Rows are points. Two turns around zero, p and q, are shown by what they do to some points. Write where each new point lands after one turn and then the other. Backwards means that the second turn is done in reverse. Each puzzle has new turns, and all numbers are rounded.

Turn p:
[-0.20 -0.20 -0.08] -> [ 0.01  0.06 -0.29]
[ 0.30  0.36 -0.30] -> [ 0.40 -0.13  0.37]
[-0.15  0.13  0.11] -> [-0.06  0.21  0.06]
[-0.05 -0.45 -0.12] -> [-0.03 -0.20 -0.42]
[0.10 0.15 0.39] -> [-0.32  0.06  0.28]
Turn q:
[-0.05  0.11  0.35] -> [-0.23  0.01  0.29]
[0.16 0.07 0.04] -> [0.06 0.15 0.09]
[-0.02 -0.44 -0.49] -> [ 0.42 -0.30 -0.41]
[-0.09  0.26  0.10] -> [-0.26  0.14  0.03]
Where do these land?
p, then q: [-0.20 -0.22 -0.25] -> [ 0.23  0.16 -0.27]
q, then p: [ 0.04 -0.17  0.41] -> [-0.44  0.01 -0.03]
q, then p: [-0.03  0.39 -0.14] -> [0.28 0.29 0.09]
q, then p: [-0.23 -0.21 -0.09] -> [ 0.04 -0.16 -0.28]
q, then p: [0.42 0.21 0.08] -> [-0.06  0.11  0.46]

Turn p:
[-0.08  0.04 -0.20 -0.32] -> [ 0.30  0.01 -0.25 -0.05]
[-0.28  0.23 -0.01  0.20] -> [-0.31 -0.06 -0.26  0.07]
[ 0.16  0.04 -0.06  0.14] -> [-0.02 -0.05  0.12  0.18]
[-0.14 -0.24  0.51 -0.11] -> [-0.16  0.27  0.17 -0.47]
[ 0.38  0.06 -0.23 -0.21] -> [0.40 0.05 0.09 0.27]
[ 0.18  0.28 -0.25 -0.10] -> [ 0.20  0.04 -0.14  0.35]
[-0.23 -0.41  0.23  0.41] -> [-0.42 -0.27  0.27 -0.35]
Turn q:
[ 0.23 -0.02 -0.27 -0.40] -> [ 0.44 -0.08 -0.09 -0.27]
[ 0.04  0.06  0.14 -0.44] -> [ 0.02 -0.07 -0.06 -0.46]
[-0.09  0.16  0.10  0.54] -> [-0.28  0.03  0.28  0.42]
[-0.27  0.02  0.02 -0.10] -> [-0.10  0.24 -0.04 -0.12]
[ 0.09 -0.22  0.01  0.40] -> [-0.09 -0.13 -0.10  0.43]
Where do these land?
q, then p: [ 0.09  0.11 -0.17 -0.32] -> [0.29 0.22 0.11 0.06]
q, then p: [-0.41 -0.02  0.28  0.09] -> [-0.20 -0.01 -0.46 -0.06]
p, then q backwards: [ 0.25  0.22 -0.24  0.38] -> [ 0.16 -0.06  0.04  0.53]
q, then p: [ 0.00 -0.44 -0.06 -0.35] -> [ 0.44 -0.25 -0.12  0.22]
p, then q: [0.07 0.14 0.20 0.20] -> [-0.23  0.19  0.13  0.03]
